Rows are points. To make a cloud, some directions were put in groups of two or more. Within a group, all points are equally far from the middle, so they leave a hole (a ring in 2 directions, a hollow ball in 3). The other directions are filled evenly. Then the cloud was stretched, turned, moved and blurred a little. Count the holes, and give their numbers of directions, smallest first.

Cloud (19 x 3):
[[-24   9 -18]
 [-12  25 -19]
 [-23   8  12]
 [ 15 -31 -39]
 [ -9  36  45]
 [-14  29 -12]
 [  3  41  62]
 [-34 -28 -43]
 [-13  50  13]
 [ -7  -5 -42]
 [-19  25  22]
 [ 23 -40   0]
 [-18  28  -6]
 [  8 -45 -51]
 [-28 -12   3]
 [-20  13  20]
 [-15  14  32]
 [-28  -2 -20]
 [ 34   7   0]]
Holes: 1 (2)

Cloud:
[[  4   9 -23 -59]
 [ 11  -2 -50 -39]
 [ 33  -9   7 -21]
 [  9  -9  59 -15]
 [ -4  13  34 -18]
 [-29  -4   5 -11]
 [-23  30  -2 -31]
 [ 35   8   9 -40]
 [-25  25 -46 -14]
 [-17 -18   6 -28]
 [ 32  38 -12 -17]
 [ 34  11  11 -49]
 [ 29 -24  32  -4]
 [ 10   5 -29 -30]
 [ -7 -39   9  18]
 [ 20 -42 -29  26]
 [ -2 -37 -38  10]
 [ 22  42 -23 -11]
 [ 13  45 -20   5]
 [ 14  31 -20 -32]
 [ 27 -25  28  34]
 [  6   5 -37   4]
 [  5 -23   3 -51]
 [ -2  31  52 -14]
 [  6  -8  -2  61]
 [  9  34  17   7]]
Holes: 0

Cloud (56 x 6):
[[ 51  39 -16  15  24 -10]
 [  8 -46   4 -17  34 -22]
 [ 21  -4  34 -20 -33  -9]
 [  0   4  40  15  27 -46]
 [-34 -36 -27  25  25  -9]
 [-21  -8  40  -1  17 -34]
 [  9 -11  49 -29  -4  -5]
 [-45  -3  37 -17  16   2]
 [ -4  30 -27 -11  22 -13]
 [ -4   5  17  19 -32   5]
 [ -4  72  24 -17  18  -7]
 [ -9  18  -4  21  -6  23]
 [-38  -9   9 -53  -8  14]
 [-26  65  21 -18 -16  12]
 [  0  24   9 -45  18  -2]
 [  4  -7  -4  18 -45 -10]
 [-46 -33 -11  18  -2   9]
 [  0 -15   3  17 -19 -57]
 [ 13  46  22   3 -38  -7]
 [-22  14  17  15  10 -52]
 [  1  30  39 -26  18 -34]
 [-25 -61  10 -18  -2 -16]
 [ -2  13  38  10 -38  -9]
 [ 19  61  15   6 -23  -7]
 [-15  -9 -43  -5 -44  19]
 [-22  14 -37   2 -41  12]
 [-71 -18 -19  14   9  12]
 [ -3  56  -3 -24  21  10]
 [-25  21   3 -34  -9  -3]
 [-63   1  -5  26  -8 -21]
 [ -2   4 -32  50   5 -42]
 [-43  21 -35   8   3  -7]
 [ -6  -5  25  -4 -10 -49]
 [-41   9 -19  40   7 -23]
 [-10   6 -25 -21  16  32]
 [ 35  48  -1 -19   2  -6]
 [ 18 -11  27 -35 -29   2]
 [-63  -6   6  20 -25 -23]
 [-40 -15  11  28 -10 -33]
 [-14 -34  25  -3  36 -42]
 [ 21   7  11 -10 -23 -32]
 [ -9  -2  41  -1 -23 -28]
 [ -6  10  33   6  60 -27]
 [-34 -48  11   1  -2  -7]
 [ -3  42   7  -9 -47   6]
 [ 11  31  -4  40  10 -18]
 [ -1  66  14 -20 -26  14]
 [ -9 -26  13 -47   0  -6]
 [-15  30  12   6  11 -45]
 [-17 -34 -22  25  55 -30]
 [-36  -2 -38  38  39 -25]
 [ 22 -33 -14   0 -11 -10]
 [-21 -16  22  -2   6 -55]
 [-52  -4  20 -48 -11  11]
 [-11  20   1 -15 -58   6]
 [-14  41  56 -30   6 -12]]
Holes: 1 (4)
